Each point is reached from the start by the listed moves, each made once or not at all, plus a little noise. Say if it took an odd or an even number of moves. Then give how often each move was made.

Moves:
(1): [28  4 27 17]
(2): [ -5 -11  21 -29]
(3): [ 17 -43   6  14]
Start: [ -5  -9   4 -18]
Points:
[ 36 -60  55 -17] -> odd (1, 1, 1)
[24 -1 31  1] -> odd (1, 0, 0)
[ 21 -13  53 -29] -> even (1, 1, 0)
[ 11 -51   8  -6] -> odd (0, 0, 1)

Moves:
(1): [ 21  -7  -1  11  23   3   8  21  -7  -8 -17  -7]
(2): [-24  10  10  10  -6  20  -2  21 -15  22  20  -9]
(3): [ -5  -2   2 -16 -18  -4   0 -14   6  -4 -13   6]
(4): [-16  -3  11   4   5  -5  -5   0   0   6   2 -10]
(5): [-13   2   8 -10   8  -4  -3  13   5   2   6  14]
(6): [ 12 -31 -10   7 -26  12 -17  -2 -44   2  10  12]
(7): [ 3  4  4 -3 13 -2 19 -7  0 -3 -3  3]
(8): [ -6 -17  -1 -13   2  -9  10  13   9  -3   4  11]
(9): [ -6  11   4  16  -3  15  -5 -10   5 -14  -6  -8]
Start: [  9  11   8  -9  -8   1   5   6   1  -2 -12   9]
Points:
[-32  19  33 -13 -15   3  -9  -4  17 -11 -23  11] -> even (0, 0, 1, 1, 1, 0, 0, 0, 1)
[ 15 -29  16   5   3   7 -12  38 -45   1 -12  19] -> even (1, 0, 0, 1, 1, 1, 0, 0, 0)
[ 14  -6  11  36 -20  52 -11  37 -60  -1  -5  -3] -> even (1, 1, 0, 0, 0, 1, 0, 0, 1)

Moves:
(1): [  7   4   4   7   2   5  17  16   6   2  -1  -8   1  -5  10   9 -13  -2
  -9  -5  12]
(2): [ 14 -15  -3  -3   1  -3  -3   3   7 -10  20   7 -11  10  10   3   8  11
 -21   9   3]
(3): [11  3  9 19 -7 -6  7 -2 -5 -4  9  3 -7 -4  2  9  1 -9 -4  4 -1]
(4): [ 10  -2  -9   6   0 -12  -1 -13   9 -10   1   0  -5   5  -8   1  -2  13
 -13  -1  13]
(5): [ -2  12  -1   9  -6  -2   4  -6   2  16   0   6 -10   8  12  -4  -5   4
   3   5   0]
(6): [ 6  7 -1 -4 -7 -5 -3 12 -7  3  3  1 -2 -1 -6  1 -8  1  6 -4  7]
(7): [  3 -20   3   2 -18  13 -20 -14  15  -3 -17  22   2  13  20  -7 -11  -4
  -2   3   2]
(8): [ -3   1   1  -1  -3  -5  -6   1   2  -5  -1 -10   3  -7   8   9 -10  -8
  -4   4   0]
(9): [  5  -4 -11  11   1  -8  15   9  -7   1 -20 -18 -17   2  -4   5   6   4
  18  18  11]
(10): [10  1 -3  6  4 -8  0 -8  0 -7  5  7 -9  2 12 -6 -4  4 11  6  5]
(11): [-11   6   8  -5   7  -3  -2   9   4 -12 -18  -4  -8   3 -15  15  17   3
  19   9  -4]
(12): [-11   9   7   3 -12   8  11  -5 -10 -16  10 -14   6  -2  -6   2 -14   6
   7   6   1]
(13): [ -3  -4  -6   2  -4   0   5  -2   2 -14  10   6  -5   0  -7 -11  -7  -9
   5   8   2]
(14): [-3  7  1 -1 -3 -4 14 -4 -8 -3 -6  6 12  2  5  0 12  4  1  7 -6]
(15): [-11   0 -11  -4  -6   1   8 -10  -8  -8   9  15   8 -10   7  31  -9 -12
  -1 -19   6]
(16): [ 10  -3   5  -1   0  -2   5 -29  -3  -8   8  -3  -7  -3   9   5   1  -7
 -17   2  12]
(17): [  0  10  -5   4  -2  20   0  -3   2  -4  -2  -4   9 -19  13   3  12  -6
 -10  -2  -1]
(18): [  1   2   4  -9 -12   5  -4  -1  15   7  -9   0  -2  13   7 -25   5 -10
 -11 -14 -10]
Start: [ -4  14   8 -31  12  -2  -3  -5   8 -11 -11  -6   1   2   5   0   6   6
   2  12   3]
Points:
[ 28  23   3   6 -41 -32  33 -47  27 -54 -36  14 -42  19  54  31 -22 -22
   4  36  53] -> odd (1, 0, 1, 1, 1, 1, 1, 1, 1, 1, 1, 0, 1, 1, 1, 1, 0, 1)
[ 20 -27 -11 -19 -14   2  19 -35  23 -54  -3   3 -25   0  56  43 -27 -24
 -26  32  54] -> even (1, 1, 0, 0, 0, 0, 1, 1, 1, 0, 0, 0, 1, 0, 1, 1, 0, 0)
[ 29   4  -1 -20   5 -17  15  15  32 -22 -17 -28 -32  15  47  -6   0   5
 -13  32  25] -> even (1, 1, 0, 0, 0, 0, 0, 1, 1, 1, 0, 0, 0, 0, 0, 0, 0, 1)
[  5  32 -17 -14 -13  -3  31 -45 -14 -55  -5 -27  -8 -22   4  45 -10   5
  -9  16  52] -> odd (0, 0, 0, 1, 0, 1, 0, 0, 1, 0, 0, 1, 0, 0, 1, 1, 1, 0)
[  8  14  22 -38 -34  -4   0  -4  43 -60 -26  -7  -4  37  28   8 -11  21
 -25  23  23] -> even (1, 1, 0, 1, 0, 1, 1, 1, 0, 0, 1, 1, 0, 1, 0, 0, 0, 1)
[ 26  14   4   8 -30  -6  32 -30   4 -12 -19  13 -31   3  54  49 -34 -17
  -4  16  53] -> even (1, 0, 1, 0, 1, 1, 1, 0, 1, 0, 0, 0, 0, 0, 1, 1, 0, 0)
[  8  28  22 -40 -20   1  22  19  14 -33   3 -24   6  13  33  -2 -11   9
 -30  15  12] -> odd (1, 1, 0, 0, 0, 1, 0, 1, 0, 0, 0, 1, 0, 1, 0, 0, 0, 1)
